Each point is reached from the start by the listed moves, each made once or not at all, plus a little noise. Say if it took an odd or an even number of moves. Then give how often each move was made.

Moves:
(1): [ 36   8  -6 -22  -6]
(2): [10 52 -7  5 -4]
(3): [ -9   7  36 -16  -3]
Start: [ 13 -13 -10 -27   1]
Points:
[ 61  43 -22 -43  -7] -> even (1, 1, 0)
[  4  -6  24 -43  -3] -> odd (0, 0, 1)
[ 49  56  13 -57 -13] -> odd (1, 1, 1)
[ 11 -16 -11 -24   2] -> even (0, 0, 0)
[ 14  45  17 -38  -5] -> even (0, 1, 1)

Moves:
(1): [ 35  -6   2   1   5   9 -12 -17  -2  -7   9]
(2): [  5  34 -10  -1   2   1  -4   6  32   1 -12]
(3): [ 10   9  47   0  16  -5   9   3 -14  -9   0]
(4): [  2  15  -8  27  -9   3  -1  11 -11 -15  10]
(5): [  3   2 -10   5  36  -7   4   3   3   5   5]
(6): [ -4   9   7   0  14  42  11  -2  10 -14   4]
(7): [  3   7   0  -5 -12  -4  25  -6   8  11  11]
(8): [ 13  -5   3 -10  -6   2  -2  25   2 -12   5]
(9): [  3 -22  25  17  -5 -12  -7   7  26  -2   4]
(10): [  4   4  -5  11   7  11   4  12 -15  35 -14]
(11): [-12  12   7  -6  -2   2  -9   5   2  15  20]
Start: [-16  -2  14 -11   3  24 -17  10 -28   1   3]
Points:
[ 4 48 69 43 26 63 -6 47  0 -2 -4] -> even (0, 1, 1, 1, 0, 1, 0, 0, 1, 1, 0)
[ 52  45  46   6  10  32 -28  36 -20 -39  17] -> odd (1, 1, 1, 1, 0, 0, 0, 1, 0, 0, 0)
[  6  16  65  44  36   9  17  41 -32  27  19] -> even (0, 0, 1, 1, 1, 0, 1, 0, 1, 1, 0)
[ 18   7  26  46  32  28 -38  31 -25  30  35] -> even (1, 0, 0, 1, 1, 0, 0, 0, 1, 1, 1)
[ 39  -3  95  -3   7  26  -9  38 -23  30  35] -> odd (1, 0, 1, 0, 0, 0, 1, 1, 1, 1, 1)
[ 27 -24  44   1 -10  16 -12  -5   0   4  27] -> odd (1, 0, 0, 0, 0, 0, 1, 0, 1, 0, 0)
